Rows are points. Each copy is the shape, with its points in the same order, turned, moved and blurred by noise. Some copies are also mirrored. Which?
In the rows, 128 means zero.

Shape:
[[130 108]
 [119 137]
 [147 159]
 [165 124]
 [ 95 165]
 [166 163]
 [ 52  79]]
Copy 1, 7 rows:
[[131 139]
 [ 99 134]
 [ 91  99]
 [129 103]
 [ 62 145]
 [ 99  84]
 [117 226]]
Copy 1 is: mirrored
Copy 2 (7 x 2):
[[136 128]
 [113 117]
 [ 74 138]
 [113 159]
 [ 87  86]
 [ 79 160]
 [183  57]]
Copy 2 is: only turned
Copy 3:
[[107 119]
 [136 135]
 [135 167]
 [ 96 153]
 [173 131]
 [128 179]
 [137  42]]
Copy 3 is: mirrored
Copy 4:
[[149 146]
 [149 114]
 [113 103]
 [109 144]
 [159  79]
 [ 95 108]
 [231 144]]
Copy 4 is: only turned

Shape:
[[160 178  87 109]
 [177 170 102 123]
 [ 84  76 151  74]
 [140  77 126 104]
 [151 168  77 167]
 [123  89 175 119]
 [112 111 154 116]]
Copy 1, 7 rows:
[[ 90 177 170 142]
 [ 95 194 159 149]
 [113  92  62 101]
 [120 117  83 154]
 [135 177 192 148]
 [153 142  61 120]
 [138 135  94 115]]
Copy 1 is: only turned
Copy 2:
[[ 78 101 116 171]
 [ 97 110 100 190]
 [126 199 101  71]
 [126 160  57 118]
 [125  66 118 175]
 [153 198  99 129]
 [140 168 116 121]]
Copy 2 is: only turned

Shape (14 x 8):
[[149  78  94 164 124 128 131 111]
 [137 114  74  85 195 134 131 152]
 [137 130 139 241 107 132 133 135]
 [165 159  97  82  91  99 140 131]
 [ 64 159 164  83 176  82 141 145]
 [147 138 182  83  91 134 136 149]
 [151 142  95 111 165 103 136   7]
 [159 160  76 126  94 148 118 164]
 [163  96 140 196 115 107 111  96]
 [134 137  80 108 157 155 140 133]
 [157  87 148 106 190 125 121 135]
 [106 166  80 108  96 113  85 101]
 [ 96 164  74 116 123  97 126 142]
 [ 15 108 144 165  91  92 138 158]]
Copy 1:
[[140 135 115 146 183 159 111 143]
 [ 58 173 136 173 160  91 100 130]
 [170  48 121 152 118 194 105 116]
 [ 97 129  79  61 143  96  90 130]
 [111 158 189 109  67  58 118 123]
 [114 109  88  92 113  79 167 126]
 [137 118 182 102 227  70  66 171]
 [ 99 116  61 116 136 125  79 104]
 [171  81 142 123 171 164 127 126]
 [ 89 138 111 147 148  95  80 138]
 [ 88 131 156 157 160  99 167 110]
 [160 137 104  98 147  83  52  89]
 [126 160 113 108 116  99  59 114]
 [212 161 135 141  44 133 109 122]]
Copy 1 is: mirrored
Copy 2, 14 rows:
[[161 107 170 110 198 145 116 117]
 [100 120 179  73 124 126 115  65]
 [147  84 102  93 183 190 144 183]
 [124 141 119 144 153  82 112 112]
 [146 119 122 105  43 118 185  83]
 [139 161  98 181 105 146 120 121]
 [180 207 140  70 201 103 186  58]
 [ 88 125 134 126 160  95 106 160]
 [161 111 122 127 212 178 155 126]
 [114 140 155  88 137 119 104 103]
 [114 124 159 130 134 182 128  57]
 [132 154 164 118 147  72 171 149]
 [119 105 145 104 106  78 146 132]
 [202  56 152 128  80 126 163 180]]
Copy 2 is: mirrored

Shape:
[[125  74 146 155 115  93 210 137 164 114 126]
 [100 168 129 169  46 140  86 152 106  89 119]
 [131 133  85 161  75 153 102 136 137 154 153]
 [168  93 115 100 197  86  67 122 140 135 135]
 [130 117  53 135  80 152  89 149 129  60 121]
 [137 115 111 175  54 154 116 145 113 118  58]
 [126 140 159 136 169 115 219  89 145 120 157]
 [154  92 112  75 194 111  94 153 141 156 153]
 [ 99 127 165 132 136 119 229 183 137 124 136]
 [ 88 127 154 136 113 140 191 119 210 119  96]
 [113 135  74 113 105 154  80 116  91 141 105]
 [157  96 169  96  85 210  93 123  82 139 135]
 [112 102 113 148 119 177 104 145  79 125 113]
 [145 107 125 137 236 141  98 131 158 138 170]
 [ 65  68 169 139 145  92 200 113 173 124 145]]
Copy 1:
[[108 193 147  84 128 149  88  65 149 120 135]
 [121 109 125  65 167 149  96 211  89  93  80]
 [133 143 104 144 144 151 124 158  93  65  75]
 [201 104 150 175  99 144 155 115 126 151 159]
 [147 112 127 133 148 110  87 196 170  97  69]
 [ 96 111  97 112 180 173  67 158 117 130  67]
 [ 86 171 176 100 144  99 155  67 113 116 168]
 [179 117 136 181  70 128 133 106 118 125 170]
 [ 77 165 129  64 109 109  78  83 109  94 175]
 [ 75 206 139 106 169 149  94 135 134 111 179]
 [106  84 102 157 121 144 142 182 117 112  95]
 [ 86 114 174 173  90 150  86 168  50 139  79]
 [100  76 141 142 120 163  99 148 112  95  98]
 [176 104 175 190 121 130 139  94 112  82 198]
 [ 89 201 178  80 103 177 118  80 156 100 184]]
Copy 1 is: only turned
Copy 2:
[[105 170 130 174  70 104  78 130 158 132 166]
 [152 102 104 134 211 132 160 113 160 185 169]
 [166 106  80 130 181 151 114  95 130 111 137]
 [195 161 119  71  77 106 114 141 112 130  81]
 [207  90 135 112 161  97 135  80 162 143 187]
 [152 109 124 108 157 185 114 102 179 165 210]
 [ 51 123 108 130  74  69  95 150 129 135 123]
 [178 154 139  78  81 116 128 141 143  85  67]
 [ 74 121 179 172 100 112 108 168 166 118 138]
 [ 51 160 142 131 137 107  69  97 169 142 152]
 [155 103 125  82 157 142 152  79 118 110 157]
 [146  93  76  73 126 160 179 107 231 115 127]
 [147 115 109  95 152 143 161 134 158 106 187]
 [169 168 116  56 112  80 101 181 119  86  83]
 [ 66 206 130 160  91  78 114 127 141 116 141]]
Copy 2 is: only turned
Copy 3:
[[152 142  81  82 151 202 152  82 103 135 127]
 [113 147 183 107 155 104  52 136  44 121 109]
 [131 132 173 112 131 125 134 169  70 164 135]
 [200 133 124 175 133  99 145 106 176 204  91]
 [126 163 146 129 102 105 108 180  73 102  72]
 [136 170 174  84 157  91 139 110  43  98 119]
 [127 108  46 108 173 158 113 103 157 145 179]
 [151 137 136 161  95 119 147 107 170 200 105]
 [ 93 131  70  85 130 175 100  59 100 161 147]
 [128 126 130  27 136 176 107  90 134 112 146]
 [104 177 176 152 138  84 120 163 116 138 130]
 [ 71  88 197 175 147 119 143  90 102 122 117]
 [ 83 153 165 139 167  92 129 126  80 154  97]
 [145  94 104 132 139 104 146 126 174 230  94]
 [144 145  81  68 177 224 130  94 154 161 129]]
Copy 3 is: mirrored
